Each row of a before or after table is a point. The points were changed in one or more steps. Then noise was added and the rows were shuffled. The steps act on how far a point lies along the listed directions, d1 being the first. What was done? A step turns or swaps two directions, mirrors them in a line or flattens them onto one, adds a multiple of one to another, or multiplies one. Angles are multiples of 10 degrees, from the lower direction toward the higher: turns from -170 to 170, lines from 10 to 170 but not 90. Use the fewest steps. Two steps may share a direction if one is a turn and the other turns, adds or multiplies; they go together, in the order done. Otherwise the lowest direction goes first.

Directions:
(1): [-47 -44 -31]
(2): [-28 -15  64]
(3): [ 46 -54   7]
Before, 12 rows:
[[ 34  46 -12]
 [ 23 -46  37]
 [-82   5  90]
 [ 10  39 -45]
 [ -4  55 -41]
 [-22  10  -6]
 [-26 103 -44]
 [ 20  39  12]
 [ 48   3  -8]
 [-52  26   5]
 [-61  60   7]
 [ 63  50 -50]]
After, 12 rows:
[[-26  -1  37]
 [ -3  50  35]
 [ 13  -6  43]
 [-28  72  46]
 [-81 -34 -79]
 [-46  35 -18]
 [-27  24 -30]
 [-10  12  53]
 [ 20  31  87]
 [ 13  43  36]
 [  3 -51 -15]
 [ -4  13  -9]]
Steps: turn d1 and d2 by -100 degrees; multiply d3 by 0.7

Directions:
(1): [ 45  -1 -14   1 -76 -46]
(2): [ 14 -13  95  18 -18  14]
(3): [ 22  69 -12  28 -21  59]
(4): [ 75   9   1  18  60 -25]
Before, 14 rows:
[[-30 -15  33   4  36  27]
 [ -5 -54 -13 -15  10 -35]
 [-17 -12  -8 -21   7 -16]
 [ 18  -3 -43  -1 -47 -34]
 [-19  -7 -13  -4 -62 -34]
 [  3  14  19  35  65  12]
 [-34 -48  36 -13   7 -21]
 [ 16  -3 -40  21 -45 -21]
 [ 11 -26  54  12  11   7]
 [ -4 -10 -17 -10  16   3]
 [ 35  25 -32  11 -30 -27]
 [-14 -15 -14 -15   9 -19]
 [  3  24  65  10  27  37]
 [ 19   4 -41 -10 -24 -33]]
After (14 x 6):
[[  14  -49   25   -4  -41  -59]
 [  33   13   15   16  -41  -35]
 [ -34 -119   28  -36   37  -78]
 [ -19  -38   29  -26   19  -28]
 [ -31   16  -17    6   44   35]
 [  -2   90  -57    6   18   60]
 [  16  -41   13   18  -40  -32]
 [  -2   55  -16   43   34   52]
 [ -16  -46   25  -18   21  -32]
 [ -52  -82   -9  -38   57  -69]
 [   9  -36   32  -14  -29  -53]
 [ -15  -52    9  -16  -31  -70]
 [  -1  -19   22   -3   11    7]
 [ -14  -30  -55  -15   32  -16]]
Steps: turn d1 and d3 by -20 degrees; multiply d3 by 2.5; multiply d2 by -1; multiply d4 by 0.4

Directions:
(1): [  3  98 -28  -2 -10  41  -7  47 -30]
(2): [-115  -15  -34   -4  -16   -6    2   17   -5]
(3): [-14  11  79 -21 -50  10  71  22  13]
(4): [   9  -12    5 -110    1  -23  -37   28  -14]
(5): [ 18 -31   8  44  -4 -53  -1  84 -46]
(6): [ -8   3  20  11  32  14 -36  57  95]
Before:
[[  7  67 -76  25  21  54 -33 -50 -28]
 [-23  42 -40  34  22  -9 -51 -16  21]
 [-13 -46 -41  60  43 -48 -74  67  66]
 [-14 -21 -44 -39  19  12 -34 -63  11]
 [-11 -65  12 -60   0 -37 -22   0   2]
 [-39  73   2  17 -22  45   8  43  40]
 [112 -40  45  27  54 -41  -4  43  49]
 [ 25  60  36 -54   6  34   3  28 -42]
 [ 14 -38 -38 -96  42 -12 -77 -63  23]]
After, 9 rows:
[[106 -35 -34  35  50 -14 -57 -59  -9]
 [  3 -30  23 109   5 -21  70   1   5]
 [-23  23 -52  18   9 -38 -59  20 -20]
 [ 16 -38 -10  17 -16 -79 -19  67 -33]
 [ 19  77  43  19  28  63  16   0  -5]
 [ 34 -32 -47  -3  30  -5 -53 -36  -8]
 [-25  35 -92  18  33  22 -62  28 -39]
 [-29  73 -27 -48 -25  37 -16  32  -4]
 [ 64 -50  33 -17  11 -29 -15 -33  -1]]
Steps: flatten d1 and d6 onto the line at 10 degrees; turn d2 and d4 by 90 degrees; turn d3 and d5 by -40 degrees
